Each row of a before or after table is a point. One or more steps were done to the points. Then noise was added and the rows were shuffled. The steps act on columns, c1 being the first. Name the steps. A step turns or swaps two columns, mirrors them in a line or flattens them onto one, adds a multiple of one to another, or multiplies or shifts one. Angles are multiples of 10 degrees, from the lower column toward the higher: turns from -170 to 170, lines from 10 to 170 but not 90. Use the fewest steps. Two steps may share a column if one is a turn and the other turns, adds or multiplies; they go together, in the order done. Otherwise the lowest column goes first.
In the rows, zero is written as 128.

Before:
[[127 137 117]
 [120 180  85]
 [131 163 127]
 [164 121 151]
 [ 88 147  91]
 [161 129 101]
 [148 108 148]
 [139 117  80]
 [109 106 147]
 [126 172 143]]
After (10 x 3):
[[119 109  11]
 [120 102 179]
 [114 168 168]
 [163 156  37]
 [155 114 176]
 [124 137  99]
 [112 158 123]
 [ 97 115  60]
 [119 178  22]
 [ 94 109 185]]
Steps: mirror c1 and c2 in the line at 100 degrees; multiply c3 by 2.5

Before, 12 rows:
[[121 119 149 141 171  43 154  93]
 [160 116 165 147 200 100 112 101]
 [113 206  69 122 120 176 111 163]
 [ 81  95 201  87  88 171 185 105]
 [104  97 173  72  88 132 158 196]
 [174 103 105 152  87 126  86 170]
 [160 158  57  52  96 143  82 146]
 [ 80 125 182  83 182 131 166 103]
 [160 101 145 201 139  84 129 123]
 [170 167 133 154 145  80  65  97]
 [159 114  74 147  91 167 133 164]
 [ 71  94 160 132 163 112 111  96]]
After, 12 rows:
[[160 161  71  47  99 141 125 148]
 [164  97 134 201 140  87 125 122]
 [162 118 123 153 192  99 112  97]
 [ 81 129 164  82 179 129 135 105]
 [118 206 107 125 121 179 132 158]
 [122 112 163 140 169  45 143  91]
 [ 81  91 124 127 161 106 101  95]
 [103 102 166  76  82 135 136 204]
 [182 103  81 160  87 118 107 171]
 [ 77  95 194  85  81 168 132 105]
 [150 113 113 154  87 163 151 168]
 [167 172  79 158 147  82  90  96]]
Steps: multiply c3 by 0.4; turn c3 and c7 by -50 degrees

Before (14 x 11):
[[102 118 133 113 140  92 123  98 183 158 177]
 [101 116  68 116 103 102  75 100 140 176 152]
 [156 145 164 128 115 132  90  60 135  98  91]
 [124 105 180 130 184 172  78 117  86 192  91]
 [170 100 176  33  95  80 101 112 152 173 111]
 [124 140  61 128 143 155 147 139 129 191 189]
 [ 84 133 105  49  86 122 131 103 127 106 141]
 [104 189 160 102 147 142  81 151  56 186 192]
 [128 138 167  49 200 165  87 176 133 139 198]
 [171 158  69  33 103  73  71 186 161  73 129]
 [143  63 122 147 108 104 134 135 152 112 197]
 [159 164  78 144  96  83  58 191 131 127 102]
 [ 77 169 116 148 151  98 126  66  53 163  92]
 [175 129  78 104 116  68  77 116 131  88 169]]
After, 14 rows:
[[157  96 164 128 105 132  90 191 135 120  91]
 [128 167 166 127 196 164 198  98 133 151  87]
 [126 146  62 128 161 156 188 128 128 141 148]
 [144  83 124 128 103 103 196  79 152 120 134]
 [170  96 176 127 112  78 110 122 152 121 102]
 [ 77 120 117 128 160  98  94 200  54 140 125]
 [102 101 132 129 148  91 177 145 183 136 123]
 [104 191 161 127 163 142 192 149  56 142  80]
 [158 195  79 127 101  83 100 103 130 117  56]
 [175 121  78 128 105  68 170 136 131 118  78]
 [ 85 116 106 128  83 122 141 152 128 112 130]
 [125 103 179 127 197 172  90 121  86 154  78]
 [171 188  67 128  88  72 130 102 164 112  72]
 [101 101  67 128 121 102 153 142 140 126  75]]
Steps: mirror c2 and c8 in the line at 20 degrees; multiply c4 by 0; flatten c5 and c10 onto the line at 20 degrees; swap c7 and c11

Before, 11 rows:
[[147 131 102 123 118 144 100 133 111  73 137 133 111 108 138 185  74 114]
 [160  60 165  93 118 123  80 124 110 102 180 134 107 114  78 122 166 132]
 [138 109 125 146 167 129 149 100 108 141 141  98 186  60 126 152 191 154]
 [130 181 133 137 109 105 146  92 127 111 129 137 116 138 114 156 185 142]
 [133 162  69 143  99  84 130  75 131 120 157 107 169 127 133 142 144  93]
 [110  82 136 112 115  97  66  80 139 102 109 137 137 123  98 127 158 121]
 [141 129  89 107 125 130 125 129 102 168 142 144  99 140 146 165  64 168]
 [176 113 127 109 133 115 106 126 119 158  83 136 139 125 122 167 167  93]
 [136 111  78 150 103 151 162 154 135  85  99 130 136 215 175 143 139 140]
 [150 153  76 206  96 142 101 133 173 168 190 139 136 117 117 101 145  95]
 [113 102 133 176 112 103  71 150 154  89 176 135 123 107 157  82 148 111]]
After (11 x 18):
[[119 104 143 120 103 104 147  92 125 114 175 178 117 139 114 159 157 142]
 [ 96 136 167  94 107 113  66  81 142 124 164  84 138 122  96 126 128 120]
 [174 109   9 197 108  88 102 133 174 136 113 150 135 117 117 100 189  93]
 [101 130  45 159  90 132 160 155 135  92 152 113 137 215 176 142 108 139]
 [ 88 132 110 146  99  78  71 150 153 113 122 100 123 106 155  82 178 111]
 [125 136  88 111  96  86 129  74 129 119 128 167 169 128 134 145 160  94]
 [ 98 122  96 136 101 144  99 133 112  77  77 130 111 107 136 186 109 113]
 [183 124 150 102 141 129 104 127 120 111 183 109 141 127 121 167 108  94]
 [144 163 111 142 172 116 148 101 109 129 174 119 185  60 127 152 171 153]
 [168 112 104 114 136 142 124 127 100 146  64 123  99 140 147 165 110 168]
 [127 146 196  98 109 147  82 125 110  87 136  64 109 116  78 123 190 131]]
Steps: add 0.3 times c10 to c5; turn c1 and c10 by -50 degrees; turn c2 and c12 by 110 degrees; turn c4 and c6 by -40 degrees; add -1 times c4 to c3; mirror c11 and c17 in the line at 60 degrees

Before (9 x 32):
[[132 162  87 202 162  94 124 128 112 125 115 164 161 189 146 167  78  74
  142 146  88 107 160 167 138 108 135  61 110  96 113 132]
 [107  70  65 140 128 147 119 135 101 151 150 111  91 167 113  59  88  65
  153 110 188 109 118 100 152 108 175 100  95 154 122 146]
 [149 154 112 132 197 155  76  68  99 116 104  63 144 128 172 142 143 170
   66 139 110 130 152 138 143 174 139 152  94 159 158  95]
 [149 108  89 177 165 152 128  97  79 132  93  66  77 134 173  64  93 116
  150 132 169 165  49 141  77 108 135 136 116 137 187  96]
 [ 70 162 148 225 184  59  45  65  97 102 102 154 128  88 155  69 160  61
  152  89 169 182  49 189  79  83 110  61  99 101 156 104]
 [137 146 147 205 130  79 148  91 166  95 162  68 160  92 192  97 181 120
  152 101 155 160 137 140 138 122 124 171 145 114 183 124]
 [163  62 150 131 228 100 149 148 129  86 203 150  77 128 159 157 185 134
  161 103 141 108 100 159 116 126 157 126 125 157  97 159]
 [159  85  92 132 141 123  42 117  75 123 101  93  92 180 111  75 118 118
   88 155 141 129 115 132 123 183 123 154  58 144  97 148]
 [165 107 142 140 132 154 138 144 163 159 193 127 155 134 142 133  80  95
  150 126 170 185 126 117 160 187 180 147 158  69 120 163]]
After, 9 rows:
[[164  61 167 131 227 152 150 108 130  86 203 151  75 128 132 156 185 137
  160 102 142  91  98 159 117 125 157 125 125 159  97 159]
 [133 163 137 203 161  55 125  88 112 125 114 164 161 188 124 167  78  41
  144 146  87 100 159 168 138 108 135  61 111  96 112 132]
 [149 106  84 177 166  77 126  57  78 131  93  66  77 134 186  64  93 109
  151 130 169 117  48 142  76 109 135 136 116 138 188  97]
 [160  84 112 131 141  72  44  78  74 122 101  92  93 179 118  75 117 111
   87 154 141 141 116 133 123 182 121 154  57 143  96 149]
 [137 147 184 204 131 140 149  51 166  95 163  69 161  91 192  97 181 114
  152 101 155 101 137 139 138 121 126 170 145 115 183 124]
 [165 105 112 141 132 157 137 104 164 160 194 127 155 133 182 132  83  75
  149 127 169 154 126 116 161 185 180 148 158  69 120 164]
 [ 71 162 203 225 185 134  46  26  97 101 101 152 128  87 186  68 160  20
  153  90 169 142  50 189  80  83 109  62  99 101 158 104]
 [151 154  93 134 196 113  76  29 100 115 104  64 146 127 156 142 142 196
   66 139 112  95 151 137 143 174 139 152  94 158 159  96]
 [105  71  75 141 128  39 120  94 103 151 152 110  92 166 102  59  88  28
  152 110 188 128 118 101 153 108 175 100  94 154 122 145]]
Steps: multiply c3 by 1.6; turn c3 and c6 by 70 degrees; shift c8 by -40; turn c15 and c22 by -50 degrees; multiply c18 by 1.6
